Each row is a point. The window is the flat piece filled in between its corners: a triangle in 3 columns, a solid with four corners in 4, and so on. A path goes straight from each point to the next, and from the last back to the first. After which points does the path pass through the window?

Window (3 x 3)
[[-2.25  1.29  0.08]
 [ 3.65 -0.96  0.94]
 [-0.78  1.89 -2.49]]
Path:
(1): [-1.38  3.52 -0.40]
(2): [-1.77 -1.40  0.00]
(3): [ 2.12 -1.03 -1.40]
(4): [ 0.84  2.62 -0.18]
(5): [-1.06  4.10 -1.44]
(6): [ 0.39 -0.79 -0.93]
(7): [-1.14  0.42 -1.84]
(8): [-0.65  4.62 -1.37]
Through the window after points: 1, 5, 7

Window (6 x 6)
[[-3.82  1.31  1.28 -1.34  1.46  2.80]
 [-1.47  2.80  3.54 -0.67  0.29  2.44]
 [-1.59  3.81 -0.37  1.66 -0.18  1.35]
 [ 2.01 -0.87  0.22 -1.68  2.54 -2.76]
 [-0.22 -1.28  0.49  0.49  0.06 -2.53]
 [ 2.43 -2.44 -3.05  4.27  0.01 -0.17]]
Path:
(1): [-0.45  1.16  2.46  1.45  2.06 -0.54]
(2): [-0.10  1.06  0.36 -1.74 -2.74  2.18]
(3): [ 1.08 -0.97 -1.03 -1.53  0.14 -1.37]
(4): [-0.04 -0.83 -0.55  2.64  1.41 -1.56]
(5): [ 1.17  0.96 -0.46  3.49  3.63 -2.00]
(6): [ 1.34 -3.51 -2.78 -0.07 -2.26  0.75]
(7): [ 0.31 -0.24 -0.22 -1.16 -2.72  1.73]
(8): [-3.23  1.78  2.54 -0.71  2.36  0.30]
Through the window after points: none

Window (8 x 8)
[[-0.79  2.41  1.88 -2.17 -2.33  0.37  1.03  1.05]
 [-4.12  0.62 -0.05 -2.03  1.65  1.40  0.22  0.30]
 [ 3.42 -0.21 -3.86 -2.95  6.27 -0.70  1.69  1.03]
 [ 1.29 -1.11 -0.73  3.13 -4.87 -2.45 -0.84  0.79]
 [-0.68 -0.17 -0.69  0.69  0.57 -1.27  1.13 -3.51]
 [-1.47 -1.51  4.22 -4.88  3.73 -1.12 -1.64  1.22]
 [ 2.22 -1.82  0.38  3.50 -2.45  0.43  1.02 -0.17]
 [ 0.50 -0.76  0.32 -0.21  0.06  0.65 -2.78 -2.26]]
Path:
(1): [-0.20  0.32  0.79 -3.22 -0.29 -0.10  0.90  0.36]
(2): [-0.40 -0.78 -3.10 -3.63 -1.85 -0.56  0.73 -2.18]
(3): [-0.31  1.11  3.83  1.41  4.16  1.03 -0.78 -0.11]
(4): [-0.52  1.54  4.02  0.35  1.92  0.83 -1.31  0.11]
(5): [-1.21  0.09 -1.76 -5.46 -2.73 -1.02  2.37  1.46]
(6): [ 1.38 -2.38 -0.82 -2.50  2.84 -1.33  0.89  0.41]
(7): [ 1.59  3.52 -1.67  0.64  1.51 -0.12 -0.92  1.16]
(8): [-0.91  1.96  0.48  0.33  0.57 -0.15 -0.24 -1.68]
(9): [-1.15 -1.42  0.69 -3.72 -0.50  0.90  0.24  1.83]
(10): [ 3.25 -2.66 -0.28 -1.91  0.06  0.85  0.76 -0.57]
(11): [ 0.07  0.32  0.08  1.08  0.82 -2.01 -0.09  0.17]
(12): [-0.32  0.89  1.41  0.47  1.40 -0.17 -0.60  1.23]
Through the window after points: 4, 6, 8, 12

Window (11 x 11)
[[-2.98 -0.95 -1.67  3.29 -0.47 -1.38 -1.04  2.13  1.68 -1.46  2.79]
 [ 2.65  0.92 -0.52 -0.21  2.11  2.09 -0.65  1.38 -2.10 -0.02 -3.18]
 [-3.77 -1.05  1.13  3.99 -1.28  1.04  3.54 -1.13 -3.33  2.49  0.11]
 [-1.42 -0.96  0.25 -2.51 -4.44  1.14 -4.65 -0.01 -1.96  5.93  1.56]
 [-0.96 -2.76 -0.21  3.15 -0.42 -0.38 -3.97 -2.68  2.19 -0.67 -0.13]
 [ 1.13  0.69 -0.48  1.27 -2.19 -5.55  2.06 -1.11 -0.52  1.46 -1.22]
 [-2.76 -1.20  0.31  0.06 -1.11  0.27  2.36 -0.56  0.83 -0.09  0.51]
 [ 2.37 -0.13 -0.65  1.64  1.09  1.38 -0.81 -0.69  0.55 -0.02  1.05]
 [-1.35 -0.36  4.62  1.98 -1.69  4.00  1.57 -0.02  2.16 -0.86 -1.66]
 [ 0.50 -2.34  1.94 -0.39 -3.73  3.01 -0.40  1.22  1.41 -2.48  0.23]
 [ 3.27  1.23  3.97 -0.06  1.80 -0.94 -0.02 -3.83 -3.31 -1.05 -1.14]]
Path:
(1): [ 1.21 -2.24  2.77  1.47  0.20  0.04 -0.67 -0.85 -1.10  0.36  0.46]
(2): [-0.28 -5.12  2.70  0.86  1.67 -2.11  0.17 -2.26 -0.07  1.31  0.19]
(3): [ 0.89  1.34  0.91  1.12 -1.36  0.94 -0.45 -1.11 -0.33 -0.95  0.36]
(4): [-1.09  1.72 -0.92  2.78 -1.64  1.55  0.72 -1.96 -1.29 -5.71  0.51]
(5): [ 1.00 -3.33  3.36  0.09 -0.77  1.12  0.32  1.65  2.57  2.21 -0.99]
(6): [-2.05 -2.07  2.17  2.86 -0.54  1.50  1.28 -0.09 -1.90  2.34 -0.46]
(7): [-1.88  2.34 -2.73  2.74 -1.86 -0.77  3.17 -2.89 -1.77 -0.71  1.78]
(8): [-0.47  1.59  0.71  1.24  0.23  2.04 -0.46 -1.59 -0.80 -0.23 -0.92]
(9): [ 1.83 -1.85  0.43  1.19  0.79 -0.81  0.23  0.63 -0.76  0.85 -1.02]
(10): [ 1.22 -4.43  3.44  1.05 -1.94  1.80 -1.53 -0.10 -1.16  4.18  0.07]
(11): [-1.35  1.22  0.06  0.29 -1.47  1.07 -0.11 -0.59  0.59 -1.24  0.16]
(12): [-0.32  1.96  0.09  1.51 -1.99  0.75  0.66 -1.27  0.17 -0.32 -1.50]
Through the window after points: 6, 10
